Each row is a point. The points of each table are mixes of a few directions, plus a little noise. How many directions does each table use, and how many do they share? Where both have some left over, give the other angles between the two spaces (their principal angles), to ten degrees, smallest first.
(in the rows, 128 means zero)

First:
[[ 97  78]
 [102  86]
 [157 174]
 [157 174]]
Second (7 x 2):
[[101 209]
 [152  55]
 [127 131]
 [124 141]
 [108 186]
 [143  85]
 [140  90]]
Directions: first 1, second 1, shared 0; angles 50

First, 6 rows:
[[163  77 127 138]
 [174 119 246  94]
 [130 112 110 145]
 [100 160  49  98]
 [ 94 153 132 164]
 [107 147 103 129]]
Second, 5 rows:
[[131 111 125 151]
 [ 92 168 110 133]
 [126 155 135  86]
 [207  27 161 144]
 [ 84 179 108 126]]
Directions: first 3, second 2, shared 2

First (10 x 9):
[[131 121 130 117 120 143 129 116 126]
 [ 97 121  91 132 145 145 136 191 169]
 [138 102 137  89  99 180 132  82 118]
 [128 159 132 169 154  63 121 157 125]
 [148 137 153 132 121 107 122  92 101]
 [ 86  95  75 102 131 199 145 190 185]
 [122 106 118 102 114 173 134 122 139]
 [136 129 137 125 123 126 126 112 118]
 [158 147 165 140 122  87 117  80  88]
 [138 162 143 168 149  58 118 138 112]]
Second:
[[132 136 169  88 119 105 127 126 166]
 [129 123 135 110 134 114 125 130 159]
 [160 130  98 136 151 134 126 110 139]
 [117 124 159  95 123 105 125 136 166]
 [ 83 135 195 105  82 118 134 152 107]
 [ 79 122 149 142  97 136 133 154  82]
 [148 136 109 146 133 143 130 115 107]
 [150 156 177  94 108 118 132 113 139]
 [136 118  82 158 149 143 126 123 116]
 [144  98   7 205 184 165 123 120 100]]
Directions: first 2, second 3, shared 0; angles 40, 90

First, 10 rows:
[[145 122 176 126 123  89  88 119  87 155 158 197]
 [129 164  77 106 137 128 147 140 125  88 163  77]
 [134 104 179 140 120 110  99 117 112 164 120 188]
 [134 136 129 121 129 116 120 128 114 126 147 136]
 [118 183  22  99 144 155 183 151 152  53 156   7]
 [121 121 122 135 128 144 139 129 145 127 107 114]
 [107 117  96 142 130 175 167 133 179 115  75  71]
 [134 140 124 119 130 115 122 130 113 122 152 131]
 [124  80 192 158 116 133 108 113 138 179  76 188]
 [133 113 163 134 123 115 108 120 115 152 126 170]]
Second, 9 rows:
[[ 92  97 101 142 122  77 153 197 162 101 109 139]
 [148 133 160 152  86  89 133 135 162 136 118 164]
 [148 124 157  93 154 173 176  60  61 157 132 145]
 [140 157 109 146 104 154 140 123 185 113 108  75]
 [118 126 114 121 140 116 116 144 115 119 144 127]
 [164 175 143 111 128 128  68  93  87 137 190 130]
 [ 84  65 112 118 156 135 212 150 119 124  77 140]
 [135 151 108 121 120 107 143 142 133 105 151 115]
 [123 123 147 149 143 172  13 108 127 162 124 117]]
Directions: first 2, second 5, shared 2

First:
[[112 116 150 102  96 142 166  43 159 130 209  87 132  85 165 124 132 134]
 [144 119  93 138 186 111 133 175 126 126 110 128 105 106 153 117 116 138]
 [129 146 118 150 158 134 109 177 117 128  79 139 117 173  76 111 140 113]
 [148 138 109 148 145 108  81 213  92 125  42 182 134 166 104 148 118 128]
 [134 136 114 142 158 126 115 171 118 128  91 138 117 150 105 118 131 122]
 [ 97 124 171 100  71 160 174   7 168 132 230  73 137 101 139 117 144 122]
 [149 128 111 140 133 101  90 194  96 126  64 179 139 143 129 157 111 136]
 [110 123 142 113 119 147 167  62 157 130 194  83 120 102 141 107 139 125]
 [108 126 160 109  83 148 151  51 151 131 190  98 139 115 133 125 138 124]
 [148 127 110 137 134 102  93 189  98 127  70 174 138 139 132 155 111 136]]
Second (10 x 18):
[[158 113 117 132  97 112  99 186 103 134  75 123 143 146 118 139 121 108]
 [148  92 166  81  42  90 129  89 120 146 172  69 180  39 196 127 100 121]
 [181  88  96 149 119 127 154 167 128 104 124 113 122 223 116 125 150 153]
 [110 143 133 112  90 120  64 159 101 162  64 145 147  52 133 162  93  66]
 [132 135 131 140 168 132 158 116 139 109 154 127 117 173 112  99 149 164]
 [ 94 130 117 125 143 163 161  61 163 125 185 136  95 104 150 146 133 133]
 [169 105 135 120  74  89  88 192  92 140  72 108 168 128 128 128 112 107]
 [107 158 126 150 200 146 151 110 144 111 148 154  98 169  95 103 151 159]
 [107 159 128 143 171 134 114 145 124 127 101 158 116 143  96 118 133 127]
 [ 77 154 129 128 178 166 161  53 165 124 186 148  91 102 137 129 137 141]]
Directions: first 3, second 4, shared 1; angles 50, 90
